Each point is reached from the start by the listed moves, each made once or not at all, plus a little noise. Say if it took an odd or an even number of moves. Then give how often each move was made.

Moves:
(1): [ 3.0  2.7  4.9 -1.8 -0.1 -1.2]
(2): [-1.2  2.8 -1.8  1.4 -1.6 -0.6]
(3): [-3.8 -2.1  4.6 -1.0 -2.0  2.5]
Start: [ 0.5 -0.6  0.9  2.1 -2.1  1.3]
Points:
[-0.4  0.1 10.4 -0.7 -4.2  2.6] => even (1, 0, 1)
[-4.5  0.2  3.8  2.5 -5.7  3.1] => even (0, 1, 1)
[-1.6  2.8  8.5  0.8 -5.7  2.0] => odd (1, 1, 1)

Moves:
(1): [-1.3  1.0  1.6 -1.2  0.4  0.3  1.5 -0.7 -3.1 -0.8  0.1]
(2): [-1.6  1.8 -1.9 -2.9  0.3  1.7 -5.6  0.5  1.1  2.6  6.8]
(3): [-2.7 -0.7  0.7  0.3 -0.4  0.9  1.9  2.3 -0.2 -0.7 -0.4]
(4): [ 4.1  1.2 -1.5 -3.2  2.8  2.1 -0.7  0.6  2.9 -1.2 -1.1]
(5): [-2.2  1.7 -0.1  2.2  1.5 -2.1 -0.8 -5.2  0.8 -2.0  0.3]
(6): [ 1.0 -2.9 -0.4 -4.1 -0.2 -0.3  0.5  0.9 -2.8 -6.4  2.0]
(7): [ 0.6  1.4  0.7  2.2 -5.7  5.0  3.9  2.2  3.6  6.0 -0.1]
(8): [-3.9  0.8 -3.4 -0.1  0.4 -3.1  2.3  0.0 -1.8  1.9  1.5]
(9): [ 0.2 -0.9  2.5  0.5  2.5  1.3  0.4  0.4  0.8  2.5  2.5]
Start: [ 0.8  1.4  0.7 -2.1 -2.2 -1.3  0.3 -1.4  0.4  1.4  1.2]
Points:
[-6.3 -0.5 -1.7 -8.2  0.7 -0.6 -0.1  2.7 -2.3  1.4 13.7] => odd (0, 1, 1, 0, 0, 1, 0, 1, 1)
[-5.5  1.0  1.0 -4.7  2.5 -5.3  4.4 -5.6 -5.7 -3.1  7.8] => odd (1, 0, 0, 0, 1, 1, 0, 1, 1)
[ -2.9   4.3  -3.3 -11.1  -4.5   5.2   4.1   4.4   0.3   2.8  10.0] => odd (1, 1, 1, 1, 0, 1, 1, 1, 0)
[ 0.9  3.4 -4.1 -5.6  1.1 -2.4  2.0 -0.7  1.5  1.8  1.7] => even (0, 0, 0, 1, 0, 0, 0, 1, 0)
[-5.1  2.8 -1.2  0.3 -7.5  1.1  8.3  3.1  1.9  8.6  2.2] => odd (0, 0, 1, 0, 0, 0, 1, 1, 0)

Moves:
(1): [ 0.7  1.3 -1.3 -0.9  0.2  1.4  1.8  1.6  0.9  0.4  1.4 -1.1  2.5  3.1
 -0.4 -2.8  0.7 -1.1 -3.3 -1.8 -1.2]
(2): [ 5.3 -1.8 -1.0  0.6 -1.1 -1.7  2.2  6.4  0.9 -0.7 -4.8 -1.1  2.4 -1.6
  2.7  1.8 -0.6  1.7 -3.0  3.2  2.8]
(3): [ 1.6  1.9  1.1 -0.8  1.0  0.8 -0.5 -0.7 -0.8 -0.3  3.1  1.0  3.1  0.5
  2.4 -4.3  3.0 -0.6  2.9 -0.7 -0.6]
(4): [-0.6 -2.0 -2.4 -2.7 -0.6  0.6  1.7 -0.1 -0.9  0.1 -3.9 -1.4 -0.3 -3.3
  1.8 -2.2 -2.2 -2.3  0.9  1.8  2.0]
(5): [-0.3  0.6 -2.0 -3.8  4.4  1.6 -2.4 -0.1  0.8 -3.1 -3.0 -1.6 -1.7 -0.3
  1.7 -0.8  3.9 -0.1 -0.8  1.4  3.4]
(6): [ 0.1  4.3  0.8 -2.4  1.2 -2.3 -1.4  0.6 -2.3  2.0 -2.5 -1.0 -2.6 -0.2
  0.1 -3.7 -1.7 -0.9  2.3  3.0  1.9]
(7): [ 2.9 -2.3  0.5  1.1  3.0 -2.6  2.4  0.5 -2.8 -3.1 -5.0 -1.6  0.2 -1.8
 -0.5  0.1 -1.5 -0.3 -0.4  2.6 -1.4]
(8): [ 3.0  1.0  1.2  2.8  2.4  2.1 -5.0 -3.1  1.9  2.5  4.0  2.9  2.2  1.8
 -2.2  1.4 -5.0  0.4 -4.2 -1.8  0.4]
(9): [-0.6 -5.2 -2.1  0.9 -1.3 -0.2  1.5  2.0  0.3 -3.6  2.3 -0.3  2.0  1.8
  1.5 -3.0 -5.9  0.4 -1.2  4.1 -3.4]
(10): [-0.8  2.5 -0.6 -0.4  2.8 -1.4  0.3 -2.1 -3.0 -0.7  0.4  0.2 -0.7  1.6
  3.5 -0.4  0.5  0.7  1.1 -0.7  0.2]
(11): [-0.9 -2.2 -1.6  3.0 -0.2 -4.6 -5.6  2.5 -3.7  0.3 -2.1  2.5 -3.4 -1.9
 -2.7  0.0  1.9 -1.8 -0.7 -3.0  0.2]
(12): [-1.2  4.3 -2.0  1.1  0.2  1.4 -4.4 -1.2  1.5  0.5  3.8  1.3 -0.7 -1.4
  0.9  1.9  0.5  0.3  0.0 -3.2 -4.5]
(13): [-0.1  0.8  3.4 -1.8 -3.5  0.5 -1.2  0.6  1.1 -2.7  1.2  1.5  2.3  3.6
 -0.1  2.0 -1.2 -1.3 -1.0 -1.5  3.5]
(14): [ 1.6 -3.6  1.2 -2.2 -1.5 -1.1 -2.3 -2.1 -0.3 -0.7 -4.2 -1.8 -2.0  0.2
  1.2 -0.1 -0.1  1.2 -0.8 -0.1 -2.2]
(15): [ 2.2  3.6  0.2  2.7 -2.6  2.0 -1.4 -2.7 -1.4 -2.2  1.1  2.1 -4.0  0.3
  0.4 -0.3  1.8 -2.2 -0.3 -0.6 -0.1]
(16): [-0.7  1.0 -0.3 -2.3 -1.9 -0.2 -0.1  0.2 -2.0 -0.2  1.3 -0.7  1.0 -3.0
  2.9  2.1 -0.4  2.3 -3.7  1.1  0.7]
(17): [-3.6 -2.1  0.6 -1.9  4.2  2.9  0.8  1.7 -3.3  2.0 -1.5  1.9 -1.5  2.4
  3.2 -1.6 -0.4 -1.1  0.8  2.7  0.2]
(18): [-1.5  1.2  1.7  0.8  0.1 -1.1  0.4  0.7 -1.3  0.5 -1.1 -0.5 -0.8  0.7
  3.1 -3.2 -0.5  2.9 -1.2 -3.8  1.0]
Start: [-3.9  0.1 -7.0  2.3  3.9  0.1  2.4 -1.9 -2.3 -2.0 -5.9  0.5  1.8  0.5
 -3.0  0.1  7.4 -1.2  1.1  2.4 -1.0]
Points:
[ -4.9  -2.0 -14.8  -2.4   2.4  -3.5  -4.4  -1.8  -9.8  -6.1  -3.7   0.5
   3.1  -2.2   7.8  -8.6   5.1  -2.2  -3.6  -0.7  -9.8] => odd (1, 0, 1, 1, 0, 0, 0, 0, 1, 1, 1, 1, 0, 1, 0, 1, 0, 0)
[ -4.4   8.6  -6.8  -5.1   7.1   3.0 -14.4  -1.5  -9.7  -6.1  -9.1   5.1
  -6.4   7.1   2.8  -8.8  16.0  -9.5   0.4  -1.3  -1.1] => even (1, 0, 1, 0, 1, 1, 0, 0, 0, 0, 1, 1, 1, 1, 1, 0, 1, 0)
[-0.8  8.7  0.0  6.8  8.8  5.7 -7.2 -5.8 -7.4 -5.3 -1.3  9.4  2.7  5.8
  3.6 -4.1  3.9 -2.8 -2.3 -4.3 -2.7] => even (0, 0, 1, 0, 0, 0, 1, 1, 0, 0, 0, 1, 1, 0, 1, 0, 1, 1)
[ 7.3  5.0 -2.0 -4.4  0.7 -0.5 -4.2  2.5 -3.0 -1.9 -6.0 -0.2 10.9  4.9
  3.6 -2.8  2.0  0.0 -9.7  3.9  3.7] => even (1, 1, 1, 0, 0, 1, 0, 1, 0, 0, 0, 0, 1, 1, 0, 1, 0, 0)
[ 4.6  2.7 -7.1  1.7  4.9  0.1 -0.5 -4.8 -9.5 -7.3 -5.2  1.1  2.9 -3.1
  3.0 -9.5 -4.0 -4.1 -2.5 11.5 -1.3] => even (0, 0, 1, 1, 0, 1, 1, 1, 1, 0, 0, 0, 0, 0, 1, 1, 0, 0)
